Each row of a before or after table is a point. The points were changed in one or more steps. Then noise was added and the rows were shuffled. The steps act on columns, c1 being the first. Name the steps. A step turns or swaps two columns, mirrors them in a line or flattens them onto one, adds a multiple of one to another, or multiplies or shifts one. Angles are multiples of 10 degrees, from the lower column toward the higher: turns from -170 to 170, lines from 10 to 170 but not 90. Use the fewest steps. Two steps may share a column if one is a turn and the other turns, adds or multiplies; they go together, in the order done. Otherwise the lowest column goes first.
In the rows, 128 means zero.

Before:
[[100  92  70]
 [149 164 161]
 [165 184 141]
 [156 112 133]
 [165 142 139]
 [134 130  93]
 [ 92 157  72]
 [198 118 138]
 [173 118  57]
 [146 133 140]
 [108 102 148]
 [154  86 133]
 [194  95 169]
 [144  66 127]]
After (14 x 3):
[[136 129 151]
 [176 121 200]
 [ 64 122 170]
 [ 74 132  88]
 [144 123 107]
 [143 122 202]
 [137 126 146]
 [138 127 164]
 [155 132 144]
 [134 120 153]
 [ 86 125 132]
 [144 128 169]
 [141 129 146]
 [ 73 132  99]]
Steps: swap c1 and c3; multiply c2 by 0

Before:
[[142 146 127 122]
 [116 140 130 127]
 [115 143 122 122]
 [117 132 124 124]
 [116 146 125 115]
 [142 133 127 139]
 [118 134 134 127]
 [118 101 131 119]
 [144 142 162 160]
 [140 133 129 113]
 [126 124 153 122]
 [163 112 124 158]
 [121  35 128 115]]
After:
[[113 147 162 160]
 [140 143 130 127]
 [137 136 134 127]
 [ 94 107 124 158]
 [129 123 154 123]
 [116 134 129 113]
 [135   8 128 115]
 [137  93 130 119]
 [140 151 125 115]
 [139 134 124 124]
 [142 147 123 122]
 [114 134 128 138]
 [114 151 127 121]]
Steps: multiply c1 by -1; multiply c2 by 1.3

Before, 14 rows:
[[138 132 174  70 162 110]
 [162  69 179  80 160 170]
 [157 139 148  97 103 167]
 [106 165  59  35 155 170]
 [159 117 130 165 159 182]
 [118 118 131 102 114 121]
 [115 117 121 122 124 150]
 [112 171 118 136 140 107]
 [143 128  69 140  46 151]
 [137 119 155 127 115 112]
 [168 115 136 128  63 194]
 [164  82 116 135 108 130]
 [163  75 161 126 128 165]
 [116 131 134 101 139 170]]
After, 14 rows:
[[179 133 159 140 175 110]
 [223 166  55 133 131 170]
 [161  68 166 146 175 169]
 [139 117 123 124 121 149]
 [126 172 115 120 136 107]
 [158 119 134 127 115 121]
 [126 119 157 131 125 112]
 [115 116 160 143  69 194]
 [117  76 159 140 140 164]
 [158 131 131 127 140 170]
 [147 141 155 142 112 166]
 [ 83 116 120 137 158 184]
 [111 128 100 131  30 152]
 [109  82 123 141 106 130]]
Steps: turn c1 and c4 by 110 degrees; multiply c4 by 0.4; turn c3 and c5 by 20 degrees
